Each row is a point. A path goes straight from each point to the next, and from the last back to the first. The post is the endless flat space through its rows: a point in 2 columns, a line in 3, a plane in 4, and so on, so that a path can go around it. Count how often the path circles the post. Going back the other way cancels.

Post:
[[-0.01 -0.09]]
Path (23 x 2):
[[ 0.89  0.08]
 [ 0.11  0.14]
 [ 0.12  0.49]
 [ 0.61  0.10]
 [ 0.40  0.31]
 [-0.10  0.18]
 [-0.34 -0.05]
 [-0.23 -0.35]
 [ 0.13 -0.65]
 [-0.51 -0.64]
 [-0.36  0.08]
 [ 0.15  0.43]
 [ 0.49  0.18]
 [ 0.27 -0.28]
 [ 0.61  0.40]
 [ 0.23  0.52]
 [ 0.67 -0.28]
 [ 0.25 -0.73]
 [-0.63 -0.55]
 [-0.58  0.25]
 [-0.65  0.14]
 [-0.26 -0.69]
 [ 0.45 -0.62]]
Times around: 0

Post, 7 rows:
[[-0.50 -0.39  0.67 -0.67 -0.66 -0.62 -0.04 -0.48]
 [ 0.19  0.31 -0.12  0.43  0.13 -0.08 -1.00 -0.11]
 [ 0.30  0.41  0.13  0.17  1.46 -0.69 -0.65  0.44]
 [ 0.25 -0.45  0.34  0.35  0.22  0.23  0.31  0.93]
 [-0.28  0.15 -0.63 -0.09 -0.51 -0.03 -0.27  0.01]
 [-0.23 -0.09 -0.21  0.20 -0.30 -0.45  0.24 -0.53]
 [-0.15 -0.31  0.06  0.11  0.01  0.63  0.59  0.09]]
Path (7 x 8):
[[ 0.13 -0.57  0.96  0.79 -0.02  0.02 -0.65  0.71]
 [-0.55  0.11  0.36  0.37 -0.06 -0.48 -0.48 -0.25]
 [-0.61 -0.50  0.14 -0.23 -0.22  0.19 -0.24  0.42]
 [ 0.37 -0.24 -0.57  0.09  0.16 -0.44 -0.76  0.13]
 [ 0.61  0.16 -0.46  0.43 -0.22  0.17  0.08  0.03]
 [-0.03  0.13  0.04  0.37  0.50  0.22  0.55  0.13]
 [-0.51 -0.30  0.13  0.18 -0.29 -0.23  0.45  0.02]]
Times around: 1

Post (17 x 18):
[[-0.11 -0.11 -0.33  0.15  0.61 -0.93 -1.21 -0.56  0.02 -0.41 -0.94 -0.35
   0.66 -0.47 -1.06 -0.30  0.70 -0.78]
 [ 0.04  0.22  0.27 -0.94  0.19 -0.20 -0.58 -0.15  0.22  0.75  0.14 -0.42
  -0.08 -0.10  0.04 -0.60 -0.38  0.71]
 [ 0.08  0.17  0.31 -0.29  0.34  0.14 -0.37 -0.45 -0.71  0.33  0.44 -0.29
   0.08  0.12 -0.48  0.32 -0.09  0.37]
 [ 0.02 -0.38  0.24  0.56 -1.16 -1.92 -0.24  0.29 -0.06 -0.43  0.03 -0.90
  -0.39  0.61  0.21 -0.39  0.16 -0.32]
 [ 0.05 -0.11  0.92  0.07  0.44 -0.17 -0.15 -0.12  0.34 -0.52 -0.05 -0.34
  -0.44 -0.44  0.28 -0.64  0.11  0.30]
 [ 0.45 -0.03  0.07  0.29  0.18 -0.13 -1.00 -0.13  0.33  0.10  0.48  0.14
  -0.05 -0.19  0.53 -0.16 -0.18 -0.25]
 [ 0.62 -0.16  0.43 -0.20  0.03  0.28 -0.44  0.28  0.38  0.14  0.44 -0.72
  -0.24  0.07  0.41 -0.31 -0.27 -0.61]
 [ 0.16  0.25  0.20  0.05  0.15  0.10 -0.57  0.16  0.29 -0.51 -0.51 -0.52
  -0.08  0.24  0.38  0.37  0.10  0.43]
 [-0.01  0.26 -0.44  0.36  0.27 -0.09  0.49 -0.10  0.16  0.08  0.34 -0.38
  -0.19 -0.38  0.12  1.33  0.52  0.11]
 [ 0.54  0.68 -0.48 -0.33 -0.42 -0.16 -0.42 -0.23 -0.07 -0.53 -0.26 -0.45
  -0.07 -0.65 -0.12 -0.38  0.22  0.08]
 [-0.05  0.06 -0.31 -0.19  0.50  0.37 -0.70 -0.22  0.03  0.26 -0.35  0.03
  -0.49  0.52 -0.88 -0.65  0.04  0.16]
 [ 0.10  0.00 -0.28  0.03  0.61  0.24  0.31  1.17 -1.02  0.40  0.37 -0.54
   0.33  0.02  0.08 -0.27  0.10  0.62]
 [-0.49  0.32 -0.03 -0.24  0.27  0.51 -0.74  1.97 -0.44  0.21  0.49 -0.07
   0.23  0.27 -1.36 -0.14  0.18  0.67]
 [ 0.18 -0.14 -0.39 -0.06  0.08  0.05 -0.63 -0.26 -0.12  0.23 -0.17  0.07
  -0.99 -0.41  0.19  0.77 -0.64 -0.75]
 [-0.06 -0.02 -0.01 -0.43 -0.95 -0.13 -0.55 -0.15  0.41 -0.07 -0.46  0.26
   0.53 -0.06 -0.65 -0.03 -0.37  0.16]
 [-0.02  0.32  0.47 -0.42 -0.87  0.59 -0.46  0.59 -0.03  0.57 -0.02 -0.01
  -0.31 -0.23  0.39 -0.08  0.33  0.44]
 [ 0.11 -0.42 -0.17 -0.59  0.85  0.05 -1.03  0.41  0.53 -0.67  0.93  0.89
  -0.06  0.21  0.58  0.39  0.36 -1.39]]
Path (27 x 18):
[[ 0.36  0.59  0.24 -0.04  0.32  0.09 -0.71  0.78  0.81 -0.24  0.15 -0.10
  -0.08 -0.01  0.03 -0.07  0.47  0.05]
 [ 0.66 -0.05 -0.28 -0.69  0.19 -0.43 -0.05  0.33  0.18  0.38  0.04 -0.29
  -0.24 -0.20 -0.28 -0.16  0.09 -0.01]
 [ 0.27 -0.08  0.63  0.06 -0.27 -0.47 -0.72  0.07 -0.08 -0.89 -0.06 -0.61
   0.27 -0.56 -0.36  0.42  0.45 -0.25]
 [ 0.30 -0.19  0.32 -0.21 -0.04 -0.18 -0.19 -0.44  0.05  0.43  0.23 -0.10
  -0.51 -0.44  0.07  0.31  0.13 -0.69]
 [-0.21  0.18 -0.66 -0.79 -0.31 -0.44  0.20  0.58 -0.61  0.06 -0.18  0.41
  -0.44  0.58  0.20 -0.05 -0.70  0.47]
 [-0.16  0.79  0.01  0.35 -0.52 -0.07 -0.56  0.32  0.04 -0.28  0.04  0.02
   0.70 -0.12 -0.01 -0.07 -0.08  0.10]
 [-0.49  0.12 -0.18 -0.32  0.02 -0.41 -1.08  0.35  0.50  0.22  0.43  0.07
  -0.47 -0.05  0.11 -0.15 -0.05 -0.04]
 [ 0.17 -0.58  0.17 -0.25  0.68  0.44 -0.88 -0.07  0.27  0.45  0.08 -0.95
   0.17  0.74 -0.19 -0.43  0.13 -0.20]
 [ 0.42 -0.04  0.07  0.45 -0.34  0.00 -0.91  0.79  0.48  0.40  0.05  0.11
  -0.06 -0.50 -0.57  0.16  0.05  0.20]
 [-0.03  0.25  0.48  0.03  0.10 -0.74 -0.68 -0.17  0.06 -0.56 -0.34 -0.17
   0.09  0.60 -0.42  0.82  0.91  0.10]
 [ 0.09  0.46  0.25  0.09 -0.05 -0.37 -0.66  0.17  0.30  0.13 -0.23  0.07
   0.22  0.25  0.51  0.15 -0.36  0.06]
 [-0.40  0.12 -0.13  0.44 -0.03 -0.10 -0.37  0.44  0.25  0.23  0.01 -0.34
  -0.02 -0.36  0.01 -0.06 -0.33 -0.41]
 [-0.19  0.10 -0.61 -0.09  0.45  0.23 -1.07  0.35  0.32  0.12  0.00 -0.55
  -0.08 -0.30 -0.44  0.06 -0.19 -0.12]
 [ 0.02  0.52 -0.38 -0.48 -0.23  0.59 -0.51  0.22 -0.28 -0.71 -0.35 -0.41
  -0.22  1.05  0.58  0.29  0.05  0.07]
 [-0.27  0.50  0.00 -0.46  0.43 -0.18 -0.87 -0.10  0.15 -0.02  0.16 -0.43
   0.25 -0.21  0.33 -0.42  0.07  0.22]
 [-0.74 -0.12 -0.20 -0.52 -0.27 -0.70 -0.64  0.00  0.52  0.85 -0.18 -0.27
   0.11 -0.58 -0.23 -0.09 -0.10  0.85]
 [ 0.33 -0.48 -0.14  0.04 -0.41  0.22 -0.70  0.85 -0.20  1.05  0.15 -0.36
  -0.28 -0.11 -0.31 -0.25 -0.46 -0.16]
 [ 0.24  0.13  0.07 -0.13  0.46 -0.45 -0.46  0.52  0.37 -0.35 -0.05  0.33
   0.35 -0.26 -0.09 -0.27  0.50  0.58]
 [ 0.68  0.07 -0.37 -0.12  0.67 -0.49 -0.94 -0.09 -0.05  0.30  0.00 -0.50
  -0.03 -0.09 -0.07 -0.80 -0.42 -0.49]
 [-0.10  0.36  0.11  0.59  0.19  0.08 -0.52  0.46  0.47  0.49  0.20 -0.25
  -0.09  0.09 -0.13 -0.13 -0.21 -0.17]
 [ 0.01  0.32 -0.36 -0.09  0.19 -0.19 -0.03  0.14 -0.70  0.25  0.65  0.06
   0.56 -0.51 -0.25 -0.25 -0.17 -0.41]
 [ 0.47  0.53  0.30 -0.07 -0.51 -0.09 -0.21  0.37 -0.05  0.32  0.90  0.39
   0.45  0.15 -0.18  0.15 -0.32  0.02]
 [ 0.64  0.12  0.15 -0.90  0.17 -0.35 -0.34  0.82  0.57 -0.10  0.27 -0.01
  -0.24  0.09  0.13 -0.20  0.34 -0.06]
 [ 0.28 -0.49 -0.64 -0.14  0.31 -0.67 -0.42  0.38 -0.31  0.53  0.37 -0.16
  -0.57 -0.45 -0.07  0.02 -0.45 -0.27]
 [ 0.08 -0.35 -0.53 -0.08 -0.21 -0.01 -0.71 -0.10 -0.16 -0.06 -0.40 -0.35
   0.60 -0.12 -0.46  0.23  0.28 -0.80]
 [ 0.15  0.05 -0.32  0.24 -0.08  0.60 -0.51  0.28 -0.22 -0.40  0.32  0.01
   0.26  0.56  0.68  0.14  0.40 -0.44]
 [-0.36  0.58  0.17  0.20  0.30 -0.14 -0.07  0.08  0.00  0.03 -0.27 -0.65
  -0.82 -0.07 -0.03  0.11  0.61 -0.25]]
Times around: 1

Post, 17 rows:
[[-0.59 -0.69  0.26 -0.18 -0.55 -0.09  0.30 -0.58  0.06  0.48  0.10  0.48
   0.99  0.26 -0.49 -0.09 -0.62  0.34]
 [-0.08 -0.27  0.07  0.18  0.21 -0.02  0.13 -0.18 -0.14  0.18  0.41  0.28
   0.24 -0.41 -0.66 -0.56 -0.32 -0.11]
 [ 0.10  0.00 -0.02 -0.08  0.48 -0.06  0.20 -0.50  0.36 -0.18 -0.15 -0.32
  -0.75 -0.22 -0.40  0.01  0.41  0.34]
 [-0.19 -0.19  0.08 -0.04  0.47  0.13  0.16  0.28  0.15  0.35 -0.38  0.03
   0.89  0.00 -0.14 -0.46 -0.62 -0.14]
 [-0.21  0.55 -0.08 -0.33 -0.39 -0.21  0.05  0.10  0.35  0.24  0.03 -0.35
  -0.29 -0.72 -1.22 -0.49 -0.53  0.97]
 [-0.36  0.45 -0.08  0.44  0.12  0.51  0.38  0.47 -0.16 -1.07 -0.32 -0.33
   0.41 -0.06  0.00 -0.22  0.05  0.19]
 [-0.38 -0.76  0.31  0.04 -0.20 -0.37 -0.38 -0.31 -0.18  0.06  0.08 -0.90
   0.06 -0.05  0.56 -0.43 -0.78 -0.32]
 [-0.41 -0.47  0.22 -0.69  0.22  0.32 -0.37 -0.07 -0.01  0.04 -0.12  0.00
   0.55 -0.69  0.02 -0.20 -0.18 -0.69]
 [-0.09 -0.08  0.16 -0.20  0.08 -0.11 -0.20 -0.07 -0.19  0.48  0.10 -0.20
   0.30  0.33 -0.55 -0.16  0.68 -0.50]
 [-0.27 -0.38  0.36 -0.74 -0.08 -0.41 -0.04 -0.32  0.09 -0.46 -0.17 -0.13
   0.30 -0.47 -0.06 -0.60 -0.34  0.60]
 [-0.54 -0.41  0.60 -0.21  0.48  0.00 -0.12 -0.27 -0.28 -0.16 -0.34  0.32
  -0.13  0.33  0.07 -0.03 -0.17  0.16]
 [ 0.08  0.19 -0.38 -0.17  0.39  0.24  0.16 -0.55 -0.09  0.04  0.34 -0.32
  -0.04  0.28  0.13 -0.11  0.53  0.34]
 [ 0.45 -0.40  0.02  0.44 -0.71 -0.15 -0.03 -0.56  0.07  0.33 -0.13 -0.04
  -0.05 -0.10  0.62 -0.76  0.16  0.08]
 [ 0.23 -0.10  0.05 -0.48 -0.12 -0.29 -0.67 -0.20 -0.58 -0.03 -0.13 -0.40
   0.17 -0.29 -0.49 -0.03 -0.35 -0.29]
 [-0.08  0.49  0.19  0.36 -0.26 -0.38 -0.47 -0.60 -0.37 -0.10  0.03  0.15
   0.99  0.24  1.06  0.01 -0.07  0.15]
 [-0.23  0.40  0.03  0.24 -0.71 -0.56  0.38 -0.16 -0.63  0.13 -0.58  0.41
   0.21 -0.12  0.74 -0.65  0.07 -0.40]
 [-0.43 -0.48 -0.28 -0.67  0.16 -0.42 -0.75 -0.44  0.38  0.10  0.34  0.18
   0.05  0.24 -0.62  0.14 -0.32  0.47]]
Path:
[[ 0.45  0.30  0.47  0.85  0.57  0.31 -0.75 -0.77 -0.34 -0.55 -0.19 -0.31
   0.52 -0.09  0.59  0.02  0.23  0.03]
 [ 0.34  0.19  0.39  0.46 -0.07  0.02 -0.44 -0.30 -0.66  0.38 -0.40  0.42
   0.97 -0.44 -0.06 -0.10  0.28 -0.46]
 [-0.24  0.03 -0.15 -0.05 -0.23 -0.95 -0.16  0.02 -0.02  0.06  0.13  0.26
   0.33 -0.27 -0.30 -0.04 -0.15  0.28]
 [ 0.10 -0.05 -0.04 -0.24 -0.37  0.05  0.30 -0.14  0.34  0.62  0.40  0.57
   0.30 -0.52 -0.49 -0.84 -0.39  0.87]
 [-0.19  0.21 -0.17 -0.20 -0.11  0.01  0.16 -1.01 -0.05 -0.18  0.18 -0.01
   0.42  0.29  0.46  0.27 -0.22 -0.25]
 [ 0.15 -0.69  0.13 -0.01 -0.27 -0.16 -0.28  0.18  0.11 -0.90 -0.81  0.32
   0.27  0.48 -0.91 -0.35 -0.10  0.24]
 [-0.12 -0.16  0.34  0.03  0.59  0.01  0.00 -0.01 -0.39 -0.15  0.04 -0.17
   0.29 -0.74 -0.51 -0.76 -0.80  0.17]
 [-0.12  0.03 -0.53  0.43  0.62 -0.02  0.03 -0.56  0.08  0.13 -0.35  0.29
   0.45  0.17 -0.65  0.47 -0.57 -0.08]
 [ 0.34 -0.32  0.09  0.39  0.28 -0.50 -0.39 -0.59  0.29  0.21  0.01 -0.54
  -0.26  0.16 -0.27 -0.39 -0.89  0.91]
 [-0.26 -0.31  0.48 -0.09  0.15  0.05  0.28  0.18  0.21  0.43 -0.31 -0.90
  -0.15 -0.57  0.06 -1.30 -0.03  0.28]
 [-0.22 -0.35 -0.42 -0.29  0.35 -0.23 -0.78 -0.17 -0.09 -0.26  0.44 -0.12
  -0.04  0.82 -0.18  0.11  0.33  0.59]
 [-0.10 -0.36  0.11  0.13 -0.06 -0.68  0.24  0.40  0.30 -0.65  0.48 -0.66
   0.68  0.05 -0.63 -0.46 -0.62  0.31]
 [-0.28 -0.17  0.42  0.32  0.10 -0.14  0.14  0.35  0.21 -0.28  0.16 -0.77
   0.39  0.56 -0.55 -0.56 -0.24  0.35]
 [-0.42  0.61  0.06  0.48 -0.16 -0.52 -0.24 -0.98  0.38 -0.78  0.43 -0.41
   0.40 -0.02 -0.55  0.20 -0.76  1.03]
 [-0.18  0.16  0.73  1.03  0.14  0.16 -1.00  0.28 -0.89 -0.04 -0.17  0.45
   0.63 -0.30 -0.04 -0.13 -0.52 -0.93]
 [-0.49 -0.46 -0.58  0.49 -0.26 -0.06 -0.46 -0.23 -0.58 -0.92  0.18 -0.81
   0.02 -0.25  1.21  0.19  0.39 -1.04]
 [-0.81 -0.15 -0.81 -0.32 -0.37  0.35  0.13  0.34  0.48  0.20 -0.05 -0.06
   0.00  0.23 -0.13  0.40  0.40 -0.24]
 [-0.79 -0.47  0.38 -0.85  0.15 -0.70  0.77 -0.70  0.15 -0.37 -0.01  0.40
   0.35 -0.90  0.46 -0.30  0.33 -0.28]
 [-0.11  0.48 -0.25  0.98  0.39 -0.12 -0.19  0.08 -0.04 -0.36 -0.13  0.39
   0.53 -0.23 -0.74  0.73 -0.33 -0.09]
 [ 0.32 -0.80  1.10 -0.10 -0.56 -0.63 -0.09 -0.66  0.28 -0.17 -0.79 -0.10
   0.89 -0.41  0.17 -0.64 -0.64  0.95]
 [-0.41  0.66  0.12  0.54  0.03 -0.31 -0.51  0.08  0.02  0.07 -0.63 -0.89
  -0.10  0.03  0.51 -0.48 -0.86 -0.48]
 [ 0.22 -0.09  0.21  0.35  0.23  0.00  0.09 -0.44  0.13  0.43  0.37 -0.58
   0.39  0.72  0.22 -0.47 -0.04  0.29]
 [-0.42 -0.40  0.46  0.00  0.15 -0.21 -0.13  0.32  0.18  0.21 -0.05 -0.14
   0.12  0.47  0.06  0.14  0.09 -0.53]
 [-0.02 -0.11  0.50  0.24 -0.14 -0.36  0.55 -0.46 -0.50  0.70  0.12 -0.47
   1.10 -0.19  0.66 -0.09  0.09 -0.48]
 [-0.95  0.06 -0.10  0.08  0.23 -0.34 -0.31 -0.07 -0.06  0.08 -0.38  0.04
   0.48 -0.39  0.40 -0.06 -0.50  0.08]
 [ 0.15 -0.01  0.21 -0.29  0.21 -0.60 -0.33 -0.32 -0.75  0.34 -0.32 -1.17
   0.08 -0.67  0.20 -1.22 -0.79 -0.36]
 [-0.59  0.00  0.60  0.31 -0.39  0.56  0.01 -0.16 -0.10  0.15 -0.17 -0.59
  -0.12 -0.40  0.20 -0.53  0.19  0.13]
 [ 0.28 -0.88 -0.15 -0.17 -0.12 -0.37  0.01 -0.67  0.23  0.29 -0.45 -0.12
   0.76 -0.41 -0.09  0.12 -0.47  0.52]
 [ 0.73 -0.44  0.83 -0.16 -0.20  0.10 -0.11  0.02  0.05  0.28 -1.09 -0.34
  -0.22  0.05 -0.30 -0.22  0.05  0.42]
 [ 0.63 -0.06  0.38  1.19 -0.47  0.18 -0.86 -0.01  0.17 -0.14 -0.34 -0.06
   0.04 -0.11 -0.55  0.87 -1.11 -0.36]
 [-0.22 -0.44  0.62 -0.47 -0.22  0.01 -0.28 -0.33  0.27 -0.28 -0.31 -0.05
  -0.31 -0.36 -0.41 -0.54 -0.40  0.55]]
Times around: 2
